Each row is a point. Any point is a mix of the corners, with weights that add up to 1. It lies inside the corners' shape when no weight is negative. Is each point inside? If not, which corners have a negative weight?

Corners:
(1): -0.005  0.063  0.054
(2):  0.037  0.041 -0.041
(3): -0.064 -0.106  0.007
(4):  0.038 -0.031  0.036
Points:
 0.029 -0.018  0.034 -> inside
 0.032 -0.008  0.015 -> inside
-0.021 -0.048  0.022 -> inside
-0.019  0.031  0.022 -> outside (4)
 0.022  0.032 -0.009 -> inside
-0.010  0.035  0.043 -> inside

Corners:
(1): -0.018  0.018 -0.049  0.003 -0.053 -0.091  0.001 -0.036
(2):  0.016 -0.050 -0.052 -0.036 -0.052 -0.005  0.013 -0.029
(3):  0.056  0.009  0.089 -0.043  0.042 -0.075  0.034  0.081
(4):  0.005 -0.042 -0.042  0.037  0.088  0.000  0.003  0.032
(5):  0.041  0.033  0.081  0.015  0.056  0.008 -0.075 -0.017
(6):  0.032 -0.007 -0.041  0.026 -0.010  0.020  0.025 -0.011
(7):  0.001 -0.051  0.013  0.033  0.054 -0.062  0.046  0.009
(8): -0.027 -0.009 -0.043 -0.017  0.044  0.156  0.031  0.055
(9):  0.032  0.019 -0.007 -0.004  0.088  0.031 -0.021 -0.034
Points:
 0.006  0.000 -0.004 -0.020  0.012  0.037  0.024  0.027 -> outside (4)
 0.032 -0.015  0.004  0.004  0.021 -0.052  0.003  0.001 -> outside (8)
 0.029  0.025  0.037  0.000  0.001 -0.025  0.022  0.028 -> outside (2, 4, 9)
 0.019 -0.001  0.005  0.019  0.059 -0.004 -0.006  0.004 -> outside (2)
 0.009 -0.029 -0.018  0.022  0.048 -0.018  0.015  0.012 -> inside
-0.026 -0.033 -0.095  0.018 -0.042 -0.009  0.033 -0.024 -> outside (3, 5, 9)
 0.017  0.009  0.044 -0.023  0.019 -0.026  0.001  0.014 -> outside (4, 6)

Corners:
(1): -0.015 -0.012 -0.016 -0.028  0.082  0.006 -0.047  0.007  0.023 -0.015  0.014 -0.020 -0.008  0.036
(2): -0.103 -0.095 -0.009 -0.028  0.006 -0.038  0.109  0.007 -0.026  0.016 -0.021  0.016  0.008 -0.044
(3):  0.036 -0.040  0.027  0.045 -0.053  0.045 -0.035  0.015  0.008 -0.047 -0.012 -0.002  0.037  0.072
(4):  0.009  0.036 -0.012  0.014 -0.083  0.025  0.016  0.065 -0.016  0.008 -0.043 -0.026  0.089  0.050
(5): -0.063 -0.081 -0.015  0.027 -0.001 -0.041  0.068  0.007  0.018  0.028  0.026 -0.007  0.002 -0.095
(6):  0.026 -0.029  0.041 -0.068  0.056 -0.068 -0.041 -0.012  0.036  0.014 -0.008 -0.028 -0.048  0.032
(7): -0.055 -0.127 -0.063 -0.002  0.008 -0.024  0.060  0.062 -0.019  0.070 -0.055  0.002  0.023 -0.063
(8): -0.020  0.018 -0.051  0.045 -0.100  0.026  0.003 -0.016 -0.010  0.015 -0.064  0.029  0.112 -0.015
(9): -0.020 -0.019 -0.014 -0.055  0.031  0.016 -0.004 -0.020  0.076  0.022  0.000 -0.026 -0.046  0.058
(10):  0.006 -0.033  0.039 -0.066  0.058  0.043 -0.027 -0.027  0.040  0.025  0.023 -0.036 -0.025  0.029
(11):  0.028  0.042 -0.025 -0.015 -0.068 -0.002  0.014  0.007  0.008  0.019  0.042  0.082  0.061  0.036
(12):  0.033 -0.021  0.012 -0.076  0.096 -0.006 -0.007 -0.021  0.089 -0.036 -0.006 -0.031 -0.011  0.043
(13):  0.020  0.028 -0.025  0.057 -0.056  0.022  0.046 -0.019 -0.025 -0.011 -0.053  0.051  0.013 -0.015
(14): -0.012  0.022  0.003 -0.019 -0.052  0.029 -0.024  0.013  0.035 -0.033 -0.038  0.040  0.018  0.012
(15):  0.018 -0.001 -0.015 -0.140 -0.004  0.010 -0.035 -0.026  0.023 -0.056  0.040 -0.034 -0.043  0.030
Points:
 0.000 -0.008 -0.004 -0.019  0.008 -0.011  0.022  0.016  0.016 -0.009  0.008 -0.017  0.004  0.024 -> outside (7, 8, 10, 14)
 0.014 -0.017  0.006 -0.008 -0.014  0.009 -0.008  0.011  0.019 -0.012 -0.014 -0.008  0.023  0.037 -> inside
-0.014 -0.025 -0.028 -0.054  0.009 -0.016  0.011 -0.015  0.004  0.018  0.022  0.010 -0.015 -0.010 -> outside (3, 4, 12, 14)
 0.009 -0.011 -0.004 -0.024 -0.013  0.005 -0.007  0.001  0.016 -0.002 -0.012  0.007  0.016  0.028 -> outside (5)

Corners:
(1):  0.048 -0.075  0.037  0.051 -0.018  0.042 -0.039 -0.014  0.001 -0.032  0.004  0.047 -0.055  0.039  0.008  0.020 -0.037  0.016 -0.017 -0.021
(2):  0.007  0.047  0.058 -0.112  0.026  0.026  0.017 -0.064 -0.004 -0.026 -0.089 -0.036  0.013  0.002 -0.010 -0.046 -0.003 -0.003 -0.024 -0.090
(3): -0.031 -0.008  0.003  0.014 -0.034  0.070 -0.023 -0.002 -0.016 -0.026 -0.084 -0.012 -0.077  0.030  0.053  0.004 -0.055  0.080  0.072 -0.014
(4):  0.015 -0.061  0.020  0.038  0.030  0.001 -0.023 -0.081  0.012  0.025  0.017  0.044 -0.039  0.036 -0.063 -0.049 -0.046 -0.076  0.020  0.002
(5): -0.035  0.012 -0.060 -0.021 -0.063  0.000  0.089  0.110  0.078  0.039  0.071 -0.039 -0.098 -0.027 -0.018 -0.003 -0.015  0.053 -0.023 -0.045
(6):  0.014  0.012  0.042 -0.028  0.044 -0.047  0.058  0.028 -0.006 -0.007 -0.092  0.069 -0.006 -0.010  0.037  0.060 -0.050  0.004 -0.048 -0.021
(7): -0.034 -0.098  0.000  0.093 -0.086  0.096 -0.018 -0.042  0.020  0.070  0.038  0.010 -0.089  0.113  0.031 -0.054  0.006 -0.038  0.045 -0.009
(8): -0.002  0.019  0.088 -0.052  0.068  0.064 -0.032 -0.044 -0.056  0.018  0.006 -0.009 -0.069  0.013  0.009 -0.047 -0.003 -0.035  0.021 -0.010
(9): -0.030  0.033 -0.002  0.017 -0.006  0.060  0.044  0.070 -0.048 -0.027 -0.016  0.003  0.031  0.059  0.072  0.072 -0.012  0.054 -0.028  0.002
(10): -0.081 -0.106  0.015  0.010 -0.019 -0.016 -0.025 -0.012  0.014  0.027  0.052  0.081 -0.019  0.028 -0.039  0.050 -0.004  0.031 -0.011 -0.036
(11): -0.007  0.044  0.052 -0.034 -0.002 -0.008 -0.021  0.004 -0.014 -0.020 -0.086 -0.028 -0.048  0.028  0.031  0.008  0.010 -0.030  0.018 -0.012
(12): -0.023 -0.062  0.015 -0.070  0.039 -0.006 -0.026 -0.002  0.072  0.034 -0.049  0.110  0.028 -0.004 -0.016  0.037 -0.020 -0.033 -0.036  0.022
(13):  0.010  0.062 -0.043 -0.016  0.020  0.078 -0.019 -0.028 -0.020 -0.021  0.036  0.061 -0.015 -0.005  0.034  0.034  0.012  0.022 -0.047 -0.032
(14): -0.056  0.000  0.068  0.049  0.070  0.009  0.025  0.079  0.014  0.024  0.056  0.112 -0.038 -0.057 -0.021 -0.016  0.076  0.035 -0.090  0.007
(15): -0.010  0.024  0.037  0.027 -0.047  0.080 -0.036 -0.017  0.040 -0.008 -0.021  0.011  0.028 -0.063  0.067 -0.013 -0.081  0.004 -0.066 -0.002
(16):  0.061 -0.037  0.014  0.012 -0.069 -0.014  0.076 -0.018 -0.029 -0.008 -0.007  0.053 -0.019 -0.016 -0.062  0.094 -0.028  0.035  0.020 -0.047
(17):  0.011 -0.004  0.068  0.053  0.004  0.008 -0.006  0.021 -0.032  0.000  0.017  0.090 -0.011  0.050 -0.016  0.058 -0.036  0.056 -0.076  0.066
(18): -0.059  0.019  0.008  0.018 -0.033  0.062 -0.008  0.074 -0.032 -0.011 -0.001  0.027 -0.050  0.038 -0.007  0.010 -0.050  0.016 -0.011 -0.014
(19): -0.051  0.007 -0.037 -0.095  0.024  0.027  0.026 -0.010 -0.049 -0.001  0.005 -0.009 -0.013 -0.006 -0.031 -0.047  0.007 -0.005 -0.058 -0.012
(20): -0.017 -0.025  0.014 -0.005  0.043 -0.001 -0.046  0.036 -0.010  0.105 -0.001  0.005 -0.033 -0.002 -0.020 -0.010  0.021 -0.017  0.000 -0.027
(21):  0.003  0.028  0.036 -0.087 -0.028  0.009 -0.012  0.009 -0.013 -0.037 -0.048 -0.014 -0.012  0.018  0.078 -0.060 -0.008  0.011  0.016 -0.051
Points:
-0.007 -0.016  0.011 -0.022 -0.010  0.031 -0.015 -0.020 -0.001  0.012 -0.018  0.008 -0.037  0.008  0.005 -0.007 -0.025 -0.003  0.008 -0.034 -> outside (9, 14, 17)
-0.021 -0.032  0.024 -0.001 -0.007  0.036 -0.010 -0.003  0.003  0.022  0.006  0.028 -0.026  0.012 -0.002 -0.011 -0.017  0.005 -0.011 -0.015 -> outside (6, 11, 13)
-0.016  0.000  0.011 -0.019  0.016  0.013 -0.005  0.012  0.007 -0.003 -0.015  0.039 -0.013  0.001  0.002  0.007 -0.021  0.010 -0.035 -0.012 -> outside (7, 8, 16)
-0.036 -0.016  0.035 -0.001  0.012  0.016 -0.007  0.034 -0.004  0.020  0.005  0.028 -0.036  0.020  0.008 -0.010 -0.008 -0.004 -0.028  0.005 -> outside (2, 3, 13, 16)
-0.031 -0.040  0.019  0.006 -0.009  0.020 -0.010 -0.001  0.000  0.007  0.005  0.043 -0.033  0.017 -0.004  0.018 -0.013  0.023 -0.007 -0.021 -> inside
-0.042 -0.002 -0.002  0.019  0.004  0.020  0.016  0.052  0.012  0.033  0.030  0.041 -0.045  0.009 -0.001  0.020 -0.012  0.023 -0.040  0.016 -> outside (1, 2, 16, 21)
-0.012 -0.018  0.021 -0.005  0.004  0.016  0.008 -0.005 -0.004  0.015  0.006  0.038 -0.023  0.007 -0.021  0.020 -0.010 -0.001 -0.026 -0.019 -> outside (3, 21)
